Every row gives one point. The points of each table are mixes of a few directions, plus a little noise. How many directions does each table use, and how many do they share? Where both have some left over, give the other angles between the two spaces (their principal angles), to ten degrees, smallest first.
In the rows, 128 means zero.

First, 4 rows:
[[101 204]
 [133 114]
 [126 133]
 [152  60]]
Second (7 x 2):
[[143 207]
 [115  57]
 [116  66]
 [133 154]
 [130 138]
 [121  91]
 [138 182]]
Directions: first 1, second 1, shared 0; angles 30

First (6 x 4):
[[107 119  82  82]
 [137 152 109 144]
 [175 162 123  61]
 [137  88 205 101]
 [ 84  89 130 163]
 [129 158 119 218]]
Second:
[[120 122 128 141]
 [125 149 125 104]
 [ 46 157 115 150]
 [130  82 134 182]
 [161 101 135 138]
 [ 43 199 109 101]
 [207 137 136  61]
 [192  76 142 146]]
Directions: first 3, second 2, shared 1; angles 60

First:
[[221  89   9 105 225 106 174 146 176]
 [ 46 166 231 153  42 143  92 110  97]
 [111 102 159  95 107 163  81 139  36]
 [113 150 144 148 113 118 138 119 157]
 [135  89 127  87 134 158  90 145  44]
 [138 142 110 146 140 109 155 122 180]
 [102 164 155 163 102 111 144 111 178]
 [151 113 100 116 152 128 134 135 127]
 [135 136 117 138 135 117 143 125 157]]
Second, 10 rows:
[[175  94 144 165 196 132 157 187 108]
 [120 168  98 110 192 137 113  94 119]
 [ 91 137 130 103  34 124 119 161 161]
 [153 143  86 152  70 234 151 103 154]
 [108 135 137 115 173  75  71  89 127]
 [125  99 150 152  93 104  40 139 182]
 [119 125 132 122  58 134 158   7 103]
 [152  91 161 145 171  94 160 182  99]
 [ 95 133 143  93  93  88 157 165 116]
 [142 157  99 122 201 159 155 154 111]]
Directions: first 2, second 5, shared 0; angles 50, 80

First, 9 rows:
[[ 78  27 200 172 115 125 176 142 168 123  87 173]
 [159 191  70  92 110 100 100 196  83 154 142 153]
 [157 173  96 104 126 106  93 149 117 118 153 124]
 [112 126 122 132 128 159 160 119 102 167 106 128]
 [ 82  68 155 153 106 143 191 166 113 180  75 181]
 [146 159  99 109 117 107 109 169 108 137 137 145]
 [143 102 165 136 129  74  82 136 191  49 158 135]
 [131 171  97 118 154 194 145  49  94 161 129  64]
 [144 136 149 134 166 145  96  27 176  61 165  52]]
Second (11 x 12):
[[156 192  91  96 142 191 108 133  45 175 128 128]
 [ 90  31 217 169 129 154 153 138 151 115  89 181]
 [134 120 171 136 169 204 110  52 121 106 131  96]
 [157 189  73  98 120 105 103 158 100 141 149 125]
 [127 132  89 126  94   7 130 164 198  94 155 117]
 [124  91 182 142 144 168 117 119 125 113 117 150]
 [137 148 140 121 161 225 122  80  71 155 117 111]
 [157 172  77 104 105  40  93 179 150 103 164 129]
 [120 128 113 132 121 103 144 117 150 126 131 109]
 [ 81  83 110 146  76  63 201 205 143 180  88 178]
 [126 122 144 138 149 146 127  63 156 100 139  84]]
Directions: first 3, second 4, shared 3

First:
[[138 119 127 142 158 131 142 118 130 125 115 133 117 122 120 115 129 115
  148 113]
 [110 144 130 104  77 123 104 145 124 133 151 119 147 137 142 150 127 150
   94 154]
 [154 105 126 163 203 136 164 104 134 121  94 141 100 114 107  96 130  96
  179  90]
 [104 149 130  96  60 121  95 150 122 135 158 117 153 141 147 157 126 157
   82 163]
 [142 116 127 146 168 132 147 115 131 124 110 135 113 121 117 111 129 111
  155 107]
 [139 117 127 143 161 131 144 117 131 125 113 134 116 122 118 114 129 114
  150 111]
 [146 111 126 152 180 134 153 111 132 123 105 137 109 118 113 106 129 106
  163 101]
 [ 86 166 131  72   7 115  70 167 118 140 182 108 172 150 162 179 125 179
   47 190]
 [120 136 129 117 104 126 117 136 126 130 139 124 137 132 135 138 127 138
  112 141]
 [140 117 127 144 162 132 144 117 131 125 113 134 115 122 118 113 129 113
  151 110]]
Second, 11 rows:
[[124 116 133 124 132 111 121 113 136 156 156 140 122 118 109 116 146 166
  125 132]
 [126 147 153  95 132 161 127 100 116 143 153  80 148 124 169 153 128 180
   66 124]
 [140  89 134 148 187 103 141  86 147 171 153 164  97  99  77  82 161 169
  163 109]
 [121 149 116 125  86 137 121 167 119  92 102 118 144 150 152 152 104  82
  124 142]
 [134 135 120 140 132 142 139 144 122  97  92 123 128 138 140 133 110  80
  145 119]
 [115 113 114 134  94  84 107 148 141 143 147 170 119 128  90 114 142 134
  151 152]
 [129 152 131 116 117 158 133 137 114 103 110  94 145 140 167 154 107 109
  103 126]
 [130 118 143 120 154 127 130  94 133 160 158 125 123 111 120 118 147 179
  113 120]
 [152 121 131 150 192 157 163 106 124 109  89 114 115 121 135 115 118  94
  153  90]
 [122 149 137 107 108 149 122 130 117 122 132  97 148 136 162 153 117 139
   89 134]
 [114 117  96 149  73  79 106 182 140 113 115 183 119 143  89 117 127  78
  178 159]]
Directions: first 1, second 3, shared 1
